Each row of a before or after table is a point. One or more steps were done to the points. Then noise was added and the rows were shuffled. The steps act on columns, c1 being the first. Name the steps. A step turns or swaps two columns, mirrors them in a line or flattens them onto one, adds a multiple of one to another, or multiplies or shifts one. Angles are multiples of 10 degrees, from the lower column toward the higher: turns from -170 to 170, lines from 10 to 170 but not 90. Use the fewest steps. Two steps may share a column if one is a turn and the other turns, adds or multiplies; they go together, in the order done. Otherwise the lowest column goes first.
(in the rows, 128 means zero)

Before (9 x 2):
[[122  99]
 [173 174]
 [155 171]
 [119 122]
 [160 152]
 [119  71]
 [ 95 106]
 [ 89  64]
 [140 163]]
After:
[[173 108]
 [ 99 155]
 [115 136]
 [138 144]
 [123 104]
 [ 87 122]
 [160 105]
 [120  85]
 [158 129]]
Steps: add -1.5 times c1 to c2

Before, 10 rows:
[[127 122 138 113 132 147]
 [120 132 127 123 127 148]
 [128 136 128 116 139 143]
 [136 126 123 126 132 118]
 [122 119 176 137 129 125]
 [127 114 133 136 148 137]
 [125 127 134 123 108 109]
 [121 126 138 121 141 121]
 [137 124 143 113 131 131]
 [117 124 133 114 131 120]]
After:
[[141  74 140 141 148 128]
 [110  87 144 120 109 127]
 [120  92 125 121 126 127]
 [139  85 115 125 131 127]
 [131  86 153 118 141 129]
 [140  83 165 104 130 127]
 [123  81 248 143 129 129]
 [135  96 128 110 139 127]
 [118  83 139 106 131 128]
 [131  82 153 105 132 126]]
Steps: add 0.7 times c5 to c1; shift c2 by -40; multiply c3 by 2.5; multiply c4 by 1.6; multiply c6 by 0

Before:
[[164 162 129 115 164 151  90 106  89 171  62 167]
 [140 142 144 152 178 180 117 114 130 116  76 130]
 [147 174  69 114  82 167 114 109 153 167 153 136]
 [124 121 153 107 155 137  69 115 131 119 113 108]
 [112 106 128 131  88 122 112 159 113  66 137 107]
 [115  64 117 149 104 129 124 160 108 133 148  87]
 [187 142  62  88 115 134 165 105 106 157 191 124]
 [173 123 139  99 123 207  99  87 109 161  81 153]
 [179 181 113  97 103 121 171  82 138 183 139 135]
 [131 108  94 124 100 124 124 139 108 104 116  52]
 [ 74 113 107 104 125 118 129 114 119 104 116 112]
 [109 130 153 114 144 152 131 152  69 126 125  82]
 [120 106 130  95 141 140 124 176 127 116  96 103]]
After, 13 rows:
[[147 173  69 118  82 164 112 112 154 167 151 143]
 [166 162 131 132 165 154  91 105  88 171  64 171]
 [112 129 153  97 140 153 133 151  68 127 126  91]
 [145 143 145 152 178 179 117 112 131 113  77 120]
 [115  66 118 135 105 130 129 158 109 130 150  84]
 [177 184 116 101 102 123 173  84 137 184 140 146]
 [173 126 137 107 124 206  98  87 107 161  80 161]
 [132 110  93  93  97 123 127 138 107 104 118  58]
 [111 107 125 121  90 123 109 160 114  65 136 107]
 [119 106 131  90 140 138 124 176 125 118  94 117]
 [123 121 153 100 155 134  70 116 135 120 114 115]
 [ 74 110 104 101 128 116 129 112 117  99 116 119]
 [187 142  59  86 114 137 163 107 107 156 190 136]]
Steps: turn c4 and c12 by -20 degrees

Before, 12 rows:
[[ 93 130 118 115 114 161 151 170 136 175 106 175 132 122 154  81 110 124
  171 107]
 [ 86 100 118 128 178  91 139  78 156 103 131 141 121 126 132 103  74 186
  108 109]
 [119 122  87 191 130 120 134  83 143 193 175 108 109 169 160 111 100 100
  135 132]
 [134 179  92 139 119  73 100 144 110 145  92 116 104 191 149 170 143 179
  129  96]
 [149 159 101 187  91 163 136 153 109 150 136 165 126 157 156 102 161 103
  156 103]
 [ 92  85 138 183 174  89 120  79 133 102  93 142  97 140 138 108 143 142
  134 108]
 [108 121 164 139 132 157 117  81 146 166 125 118 114 149  91 141 144 142
  115 161]
 [ 88 116 137 117 180  83 148  97 149 115 158 135 119 154 133  81  99 111
  130 107]
 [160 121 108 103  88  69 146 115 111 153 170  93 118 134 158 170 110 184
  161 177]
 [162 108 113 162 160 126 129  89 117 188  99 104 136 172  87 127 103 113
  132 153]
 [ 83 138 172 170 146 119  85  87  86 183 152  87 174 150  98  85 152 136
  104 119]
 [141 132 172 109 147 125  71 119 121 107 135 123  99 146 179 154 150 108
   95 136]]
After (12 x 20):
[[157 158 101  83 109 163 136  85 109 150 150 102 126 158  89 103 162 148
  164 169]
 [ 87 130 118 155 109 161 152  92 135 176 103  86 132 122 100  80 109 124
  176 145]
 [155 109 113  83 148 126 129 153 115 188 121 125 136 172 159 126 103 160
  103  90]
 [ 78 117 138 129  97  83 148 161 149 117 170 125 120 154 114  81  99 147
  135  80]
 [115 121 165  99 159 157 116 168 146 166 135 141 113 148 170 140 143 124
  117 119]
 [139 177  91 124  98  73 100 111 109 143 124 128 104 192 131 171 143  60
  117 141]
 [ 69 100 118 112 100  89 141 175 156 105 130 148 120 126 150 103  75  56
  140  84]
 [ 90 138 174  74 117 118  84 150  87 182 164 152 174 148 159  85 153 131
   86 113]
 [ 98  85 137  59 100  90 121 155 134 102  98 122  97 139 126 108 142 107
  143  87]
 [111 123  87  53 131 121 134 148 144 193 196 120 109 168  85 112  99 151
  108 126]
 [156 122 108 148 185  72 146 149 110 154 173  96 119 134 124 170 111  50
   92 158]
 [147 131 173 142 130 125  69 141 121 108 144 162  99 146  72 153 149 135
  124 108]]
Steps: add 0.3 times c17 to c1; turn c4 and c8 by -160 degrees; turn c5 and c20 by -100 degrees; add 0.5 times c14 to c11; turn c12 and c19 by 90 degrees; multiply c18 by 1.3; turn c15 and c18 by -160 degrees
